Each row of a before or after table is a point. One or more steps were done to the points. Then noise was added and the rows were shuffled. The steps act on how far a point lies along the listed directions, d1 being the first. Name the steps. A step turns or swaps two directions, mirrors them in a line or flattens them onto one, adds a multiple of one to another, or multiplies one. Angles are multiples of 10 degrees, from the lower direction toward the higher: turns from -170 to 170, lines from 10 to 170 but not 90. Use the fewest steps. Two steps may share a direction if one is a turn and the other turns, adds or multiplies; they go together, in the order done. Otherwise the lowest direction goes first.
In the rows, 128 means zero.

Directions:
(1): [ 98  93 116]
(2): [155 119  90]
(3): [154  97 154]
Before, 14 rows:
[[ 90 127  75]
 [192 117 171]
 [178 116 166]
 [100 124 116]
 [107 147  86]
 [ 67 103  67]
 [153 102 123]
 [147 143 152]
 [138 103 119]
 [128 109 101]
 [158 139 144]
 [170 135 166]
 [174 121 178]
 [139 124 187]]
After, 14 rows:
[[138 122 109]
 [148 161 145]
 [140 154 145]
 [134 118 108]
 [146 153 137]
 [129 116 111]
 [157 162 138]
 [142 159 148]
 [118 152 165]
 [110 114 128]
 [128 108 102]
 [147 151 133]
 [ 95  68  94]
 [117  97  97]]
Steps: multiply d3 by 0

Directions:
(1): [127 118 183 159 139 148]
(2): [117 131 159  73 109 137]
(3): [145 154 152 128 135  73]
(4): [153  71 131 124 113 108]
(5): [ 69 113 129 138 120 102]
Before, 13 rows:
[[205  92  86 151 140 149]
 [122 147 109 105 139 119]
 [128 141 150 103 116 131]
 [184 129 141 164 141 150]
 [171 102  55 147 115 107]
 [125 124 131 148 144 113]
 [185  69 102 167 146 145]
 [112 132 117 106 110 121]
 [179  68  64 143 130 136]
 [146 137 177 102 148 137]
 [125 128 142 120 133  76]
 [153  85 125 155 127 124]
 [106 152 132 121 125 143]]
After, 13 rows:
[[127 123 114 140 139 112]
 [198 120  69 130 146 149]
 [192 148  70 112 141 155]
 [125 138 166 127 123 139]
 [170 134  68  83 104 121]
 [113 122 142 109 111 129]
 [193 122  66  92 125 146]
 [136 142 173 143 165 144]
 [175 110 104 139 130 125]
 [167 165 101 164 146 140]
 [ 96 133 138 134 123 134]
 [136 117 145 115 134  92]
 [109 141 129  95 134 127]]
Steps: turn d1 and d2 by -50 degrees; multiply d3 by 0.7; turn d4 and d5 by -40 degrees

Directions:
(1): [155  95 130 142 160 134  83 123 133 169 167]
(2): [142 141  85  72 119 171 124 117 111 122 153]
(3): [184 160 102 148 144 108 159 160 142 118 147]
(4): [121  79 117  88 152  93 150 123 163 104 138]
Before, 8 rows:
[[122 148 168 175 121  94 138 147 144 120 101]
 [139 173 106 134 121 149 140 138 116 114 120]
 [153 168 136 203 128 104 141 156 129 145 104]
 [146 132 130 148 143 155 109 124 126 141 149]
 [140 104 171 193 147 111  81 136 137 179 141]
 [126 108 122 133 145 136 118 132 140 147 159]
 [139 114 131 159 142  86 163 146 146 105 118]
 [172 139 103 125 135 123 153 150 131 118 146]]
After (8 x 11):
[[126 109 118 130 143 138 116 134 138 150 161]
 [136  81 163 173 159  97  90 134 152 167 147]
 [134 133 178 248 148  41 154 166 162 140  80]
 [159 132 143 184 140  85 155 161 140 127 121]
 [142 127 141 164 145 144 111 127 130 144 142]
 [130 168 138 176 127 121 139 146 125 121  99]
 [115 122 172 173 133  67 148 147 162 111  97]
 [131  96 146 173 151  61 171 148 161 103 109]]
Steps: turn d2 and d4 by -30 degrees; add -1.5 times d3 to d2

Directions:
(1): [ 90  87 117 139 145 173 103  82 116 137 150 141  93 134]
(2): [ 93 195 177 149 120 143 128  97 137 129 114 117 121 149]
(3): [130 162  82  95 118 161  98 130 137 174 103 104 126 100]
(4): [130 106 130 190 116 133 103 154 133 114 110  65 115 115]
Before (9 x 14):
[[132 192 168 108 119 117 142 124 126 134 111 132 143 135]
 [106 111 135 111 155 132 153 118 105 117 167 145 133 157]
 [159 131 122 187  90 123 109 176 138  99  97  52 140 111]
 [ 86  85 164 170 140 175 115  78 111 129 150 148 106 143]
 [ 88  93 145 142 131 194 107 100 105 120 140 126  84 139]
 [ 92  80 145 157 138 157 124  61 107 108 175 155 100 166]
 [128 183 130  87 123 153 101 110 128 166 100 123 130 119]
 [140 171 146  96 130  80 172 119 139 112 115 158 180 142]
 [137 106 115 143  98 120 120 153 124 118 135  86 115 108]]
After, 9 rows:
[[112 137 189 166 127 130 128 111 118 107 127 116 120 148]
 [135 170 113 109  98 177 101 161 127 151  84  76 123 103]
 [148 164 183 140 120  95 135 147 130 109 107 116 149 139]
 [124 163 108 132 106 187  84 127 136 182  89  80 129  90]
 [133  82 146 212 108 127 114 145 123  76 129  79 119 132]
 [128 169  70  96 107 183  86 106 133 179 112  92 123 109]
 [133 102 121 133 104 116 130 144 121 113 148 106 116 117]
 [107 140  97  81 148 160 132 117 111 153 150 129 132 135]
 [ 95 106 149 134 150 121 147  68 121 103 144 167 136 155]]
Steps: turn d1 and d3 by 110 degrees; add 1 times d2 to d4

Directions:
(1): [109 146  77 100 138 141 174 131 112  84 146 128 158  83 158 169 125 142
 111 111]
(2): [ 73 114 135 108 126 157 133 102 113 112 141 121 123 121  85 105 171 105
 179  85]
(3): [147 129 110 179 193 162 125  79 135 118 135 143 161 140  95 133 117  98
 109 135]
Before (11 x 20):
[[113 144 106 104 144 136 149 120 115 104 141 133 141 103 131 154 135 142
  108 126]
 [180 132 136  91  70  61 131 179 126 137 106 119 111 113 186 132  94 153
   98 146]
 [122 147 127 119 118 147 121 131 126 101 120 140 125 125 141 128 125 132
  117 112]
 [144 127 193 112  57  81  90 182 142 175 119 110  76 145 155  83 124 146
  155 137]
 [123 127 133  93 105 122 133 154 112 127 126 117 116 108 141 138 100 143
  139 137]
 [113 114 172 129 106 115  92 147 129 146 105 117 103 163  97  94 137 115
  156 137]
 [105 147 116  86  85 111 151 161 116 114 120 121 111  97 165 150 137 153
  129 117]
 [ 76 137 115 111 132 154 155 109 117  87 148 132 148 103 130 130 158 118
  154  90]
 [105 133 153 112 106 119 121 137 128 141 130 119 114 132 111 104 150 124
  146 105]
 [ 97 131  86 130 151 168 146  86 115  91 158 124 169  99 100 133 147 104
  139  97]
 [140 124 131 102  78  61 130 200 137 153 101 124 100 126 200 125  88 175
  108 154]]
After (11 x 20):
[[ 88 142 116 109 140 146 150 112 116 108 147 123 140 109 106 127 152 118
  138  85]
 [136 168  67 116 153 141 178 136 122  77 163 132 177  68 184 182 100 139
   90 117]
 [181 148  63 177 193 115 155 134 145 115 119 151 179 121 188 175  49 150
   38 175]
 [130 141 137 136 131 151 108 124 134 110 121 139 125 142 127 117 125 120
  121 116]
 [ 92 103 165 133 105 150  91  99 126 151 140 115 110 146  68  65 176  98
  190  99]
 [138 130 118 134 159 151 130 113 119 115 132 130 148 116 116 143  88 121
  119 142]
 [225 151  82 161 170 100 146 126 136 114 118 142 176 109 172 174  57 125
   36 167]
 [ 79 133 106  82 123 134 160 144 108  82 130 118 142 102 138 149 142 131
  143 102]
 [135 126 155 143 150 132 101 106 136 148 122 135 120 149  97 115 134 120
  118 143]
 [ 80 114 167 142 141 167 110  82 129 119 141 132 126 145  77  83 172  86
  184  91]
 [145 143 107 172 181 161 127  87 135 115 127 141 150 132 106 140 119 101
  103 131]]
Steps: turn d1 and d3 by 140 degrees; multiply d2 by 1.6

Directions:
(1): [113 114 161  87 143 141 113 113 144 137 161 168 106 155 124 108  98 157
 120 151  95 183 158 106 110 133  67 155 111 174 138 148]
(2): [189 152 151 148 135 187 133 121 126 143 132  85 100 134 126 102 123 103
  98 103 111 149 106 122 114 131 165 144  72 161  80 122]
(3): [ 98 129 114 145 136 201 123 157 113 137 143 106 115 134  99 165  99  85
 130 123 118 150 150 110 113  94 145 158 166  90 172 169]
(4): [123 126 113 158 138 112 127 138 152 118  95 141 160 149 127 143 171 114
 102  93 110 117 145  33 128  79 117 141 138 174 118 110]
Before (13 x 32):
[[122 131 132 140 116 116 138 141 137 127 127 118 127 111 143 132 127 116
  133 147 132 105 104 146 132 156 151 119 116 123 129 133]
 [130 129 140 134 115 119 129 140 115 128 139 131 128  96 130 112 114 150
  161 138 141 110  99 185 120 143 153 111 134  80 144 128]
 [106 132 159  92 130 180 114 128 142 155 167 139  91 154 119 132  86 133
  135 141  83 185 135 112 109 119  63 158 132 160 155 161]
 [106 126 105 106 121 127 110 145 126 129 127 130 127  95 130 143 109 124
  132 149 123 124 132 145 134 122 133 126 164 102 162 136]
 [ 93 123 105 105 109  83 142 132 108 124 120 126 142 108 149 161 117 141
  155 141 176  99 122 190 152 146 150  98 140  74 147 128]
 [ 87 110 138 122 153  93 130 139 137 126 142 168 146 154 147 143 137 161
  136 126 117 124 163 102 123 108  92 129 168 130 190 138]
 [138 139 194  48 127 126 127  87 111 152 183 154  60 145 141  62  64 173
  146 174 119 177 136 230 124 186  60 122  85 147 124 134]
 [123 135 105 136 136  97 145 104 142 117 113 163 163 145 120 143 185 140
  108 108 113 126 148  56 121 100 100 130 132 171 119 125]
 [102 122 125  93 127 160 142 116 104 135 151 114  82 120 104 129  88 123
  159 146 146 131 154 186 125 148 128 101 143  63 170 162]
 [123  95 151 108 141  88 110 108 151 132 116 196 122 180 130 126 156 157
  101  89  87 148 159  27 117  76  60 167 119 239 125 118]
 [114 124 178  63 157  85 106  66 157 136 164 186  97 173 140  71 112 179
  120 148  77 169 145 122 111 139  59 143  87 205 129 111]
 [140 125 148 146 136  88 117 130 152 123 106 166 132 162 158 101 147 135
  106 100 119 142 135  54 147  91  90 129 111 186 122 114]
 [143 127 158 113 143 190 135 118 121 135 163 125  87 154 115 110  80 127
  132 130 107 171 138 125 103 123 123 133 103 127 131 151]]
After:
[[113 133 163  86 128 165 116 121 144 154 166 144  93 153 125 123  93 142
  134 143  87 180 130 117 114 129  59 154 124 170 144 151]
 [129 129 139 133 117 122 130 140 114 127 140 131 127  97 129 114 112 149
  162 138 141 108  99 185 121 141 153 113 136  78 144 130]
 [134 125 143 148 138 103 117 137 150 124 107 161 128 164 152 111 142 128
  105 100 118 146 140  50 144  82  93 135 120 180 132 122]
 [ 91 121 105 105 109  88 142 134 108 123 120 125 141 107 146 162 116 138
  155 141 175 101 122 188 152 143 152 101 142  71 148 131]
 [119 137 102 137 137 106 145 108 140 118 115 161 163 146 116 147 182 137
  108 108 113 126 149  55 120  94 104 135 137 168 124 128]
 [111 126 106 105 118 115 112 143 128 127 123 134 128  93 137 138 113 131
  132 149 125 120 130 146 136 126 133 122 159 109 155 128]
 [118  94 149 112 144  99 109 115 147 134 119 190 121 179 126 133 151 151
  100  89  84 153 162  25 113  70  62 173 125 232 134 125]
 [103 124 171  68 157 110 104  77 151 139 171 177  92 175 131  83 102 164
  120 147  73 174 154 115 106 128  64 153 100 192 146 125]
 [129 141 188  53 129 146 125  97 107 155 187 148  54 145 135  73  55 161
  147 173 117 181 144 226 119 176  67 133  96 137 137 144]
 [121 130 130 143 118 121 139 142 136 128 128 117 125 112 141 134 124 113
  134 147 131 108 107 144 130 156 151 120 117 121 132 138]
 [109 123 130  90 125 143 143 109 107 132 146 120  85 118 112 119  98 136
  158 148 150 124 147 189 129 156 124  93 134  72 162 152]
 [ 86 110 139 120 153  89 130 136 139 125 140 168 146 154 148 144 140 164
  137 126 118 120 161 104 124 110  90 127 168 133 188 137]
 [148 129 160 111 141 176 136 112 124 134 160 131  90 152 121 104  86 135
  130 130 109 168 134 130 106 130 121 127  93 134 121 144]]
Steps: multiply d3 by 0.4

Directions:
(1): [163 161  91 152 162 171 148 129 117 204  99 123 168 134 120 142 118 124
 137 108 134 133 105 120 157 130 146 115 146 164  83 134  65 108 103 144
 148 132 108 113 186 127  81 145 168 140 152 156 127 146 154 116 142 131
  94 145 139 188 117 181 108 143 104 113]
(2): [ 91 121  86 145 155 138 150 173 114 118 119 167 115 135 179 159 159 143
 140 156 120 141  65 107 115  89 113 138 117 169 120 144 168 131 180 124
 172 190 137 153 117 128 101 114  82 123 112 121 122 125 197  97 139 142
 134  87  98 121 114 167 141 113 125 124]
Before:
[[145 119 160 111 106 113 107  95 135 118 164 114 139 140 101 107 116 128
  142 125 136 124 174 147 125 154 135 135 152  97 157 123 120 125 108 116
   97  89 131 113 115 122 155 131 150 127 129 125 122 109  79 162  99 118
  139 147 142 128 149  88 142 130 140 144]
 [190 177 106 138 139 162 147 111 109 237 106 115 194 140 105 143 106 105
  141 101 146 138 131 139 168 154 168  90 157 160  86 134  23 104  69 161
  145 104  96  99 220 146  86 157 195 147 161 163 124 144 146 142 140 135
   66 183 153 186 126 183  86 158  96 109]
 [ 62  96 121 143 143 109 151 193 131  67 144 175  84 136 192 157 153 146
  123 185 104 149  59 114  79  90  95 149 102 152 140 149 217 134 208 105
  168 210 151 169  72 115 132  97  58 109 110 104 132 113 189  96 117 157
  163  65  67  78 124 136 154  97 143 136]
 [ 91  90 161 102 107  82 114 135 143  55 170 151  79 106 121 114 130 156
  125 146 126 120 149 137 108 123 105 144 111 105 175 140 203 138 150 118
  128 155 137 150  65 125 170 101  68 104  96 102 115 119 125 142 116 122
  173 101  97  54 137  82 158 116 141 138]
 [ 74 106 139 120 118  89 129 171 114  54 155 159  75 121 174 125 162 134
  124 164 114 135 105 122 130 100  96 139  86 139 165 118 206 138 196  99
  132 156 157 134  61 122 150  98  57 120 106 110 138 111 149 103 125 142
  162  99 109  71 120 111 166 119 156 131]
 [107 122 106 145 135 120 122 162  99 111 138 148  99 132 151 138 156 155
  128 142 123 140 115 119 139 109 108 123 119 127 134 143 154 132 168 127
  134 170 136 140 107 126 128 128 101 112 114 126 114 126 157 119 129 140
  139 112 106  99 126 132 149 120 126 151]
 [ 86 101 109 128 109 103 123 151 126  66 137 151 100 131 153 142 142 130
  103 165 127 129  90 129  94 110 112 158 119 112 154 131 170 157 167 109
  139 156 159 156  79 117 138 107  84 133 102 120 118 111 149 105 123 137
  137  96  90  77 123 113 160 109 135 119]
 [ 92 108 152 103 120  91 115 109 132  81 152 138 100 118 129 113 115 134
  117 135 117 134 148 137 114 125 122 127 118 105 164 132 164 151 140 121
  115 117 145 125  99 122 151 125 118 126  99  98 130 118  86 143 123 133
  161 120 136 111 141  94 147 105 161 151]
 [140 110 152 124 114  81 111 110 145  91 150 125 122 130 120 105 121 123
  110 127 130 130 140 154 110 149 122 130 128 103 149 133 155 144 129 130
  109 109 129 148 100 133 160 128 136 134 106 127 132 115 108 148 120 138
  142 144 122  99 119  93 113 117 142 145]
 [ 74 104 110 140 143 112 146 175 130  65 139 174  78 129 184 145 176 140
  135 148 111 139  68 109  93  83 127 162 117 154 157 149 225 139 212 115
  168 183 160 170  69 136 146 120  43 118  80  89 130  97 180  95 125 143
  150  76  81  69 112 136 154 107 153 135]
 [148 122 149 100 100 101 108  97 151  97 150 130 129 126 126 115 127 132
  128 133 126 132 154 119 108 162 121 139 130 107 144 120 150 135 115 110
  109 111 140 116 106 134 174 139 134 114 119 124 130 115  99 136 127 116
  145 127 134 100 134  94 120 134 141 131]
 [138 116 178 104  98  94 112  97 145 110 156 114 110 142 100 103 122 102
  125 110 150 114 187 158 134 162 140 130 141  90 159 104 135 141 110 115
   93  82 138 118 110 128 171 119 144 144 126 118 123 123  78 143 107 114
  157 133 146  99 138  82 111 130 130 127]]
After (12 x 64):
[[144 148  71 159 151 159 144 140 116 176  97 134 161 136 127 152 121 118
  111 133 135 130  78 121 135 123 140 139 148 150  91 134  74 129 119 134
  154 143 128 127 164 116  78 134 153 149 140 160 116 136 166  94 141 138
   85 130 112 165 112 177 129 133 103  96]
 [129 127 100 124 133 124 135 135 133 115 134 162 133 133 170 144 150 144
  140 151 125 144  94 102 112 129 117 143 126 156 121 135 163 129 150 117
  156 164 141 132 119 133 136 137 110 112 116 130 127 121 169 106 141 131
  137 101 111 115 120 148 124 122 129 126]
 [125 118 101 149 154 108 139 147 129 117 133 154 130 141 156 136 139 131
  125 137 129 141  78 135 114 119 120 129 127 150 123 148 158 137 160 134
  151 162 128 163 121 134 115 125 119 132 104 135 129 120 174 120 135 147
  129 120 104 121  99 146 112 111 126 133]
 [101 107 117 123 133 127 131 150 124  98 156 162 120 148 163 138 150 145
  154 161 128 137 106 122 108 108 116 146 135 141 153 142 173 129 169 109
  146 160 137 145  95 122 127 112  96 122 108 115 113 103 156 127 113 135
  145  98 106 111 135 132 160 112 140 142]
 [129 146  78 153 185 161 158 166 111 177 117 166 140 122 141 155 132 158
  142 128 134 138  77 114 151 101 129 129 134 189  97 161 121 106 137 144
  186 198 107 138 156 122  73 120 108 120 129 144 108 149 212 104 144 138
  121 107 100 150 110 197 133 132  99 109]
 [185 181  79 173 187 189 164 132 121 230  89 124 172 135 117 140 123 114
  143  79 134 138  85 117 163 128 178 129 168 185  73 145  55  91 110 153
  163 130 112 117 195 135  76 172 168 146 142 151 131 135 167 101 146 135
   76 147 137 198 105 204 100 152 110 111]
 [ 90 112 115 130 137 111 145 159 123 107 139 166  98 151 168 143 163 123
  141 144 140 133  98 131 119 108 121 141 127 150 141 128 184 141 179 108
  157 166 149 149 102 130 131  97  85 137 106 110 117 120 174  99 123 133
  162  76 110  93 122 144 127 108 122 118]
 [ 93 134  88 133 170 136 148 145 109 138 120 163 126 130 163 147 130 144
  136 139 118 149  83 116 132  96 128 120 123 164 121 150 139 137 156 132
  165 163 138 129 141 122  93 127 119 133 111 119 127 134 157 109 144 147
  140 107 125 157 120 171 142 107 137 137]
 [150 170  82 159 176 164 164 160  94 197 101 141 156 132 147 144 139 120
  138 122 126 143  78 111 190 110 132 110 124 195  85 123  79  98 137 130
  157 147 115 105 168 117  72 132 140 142 155 159 138 145 179  90 147 145
   97 140 135 185 101 200 126 151 112 102]
 [126 103 208  75  47  62  91  87 141  69 177 110 107 124 108  94 111 110
  116 133 137 123 211 166 103 165 133 116 122  62 191 115 147 150 105 123
   83  69 136 124  96 150 208 125 124 122 113 100 130 104  54 184 106 120
  141 161 142  51 157  43 128 132 152 142]
 [183 174  96 172 182 184 164 144 126 236  98 120 184 142 112 149  94 117
  128 114 127 143  86 123 151 142 149 107 149 176  56 144  42  88  95 142
  159 143  99 106 206 114  69 150 194 143 180 167 134 149 162 106 131 147
   86 151 126 211 114 200  96 147  98 113]
 [152 149  98 151 147 146 123 140  99 174 120 125 134 132 118 132 130 144
  130 113 133 135 134 123 169 133 130 106 137 133 105 139  81 115 125 143
  127 140 117 116 154 125 105 148 154 124 140 150 118 140 140 125 136 136
  108 145 133 150 124 151 126 138 110 140]]
Steps: turn d1 and d2 by -120 degrees
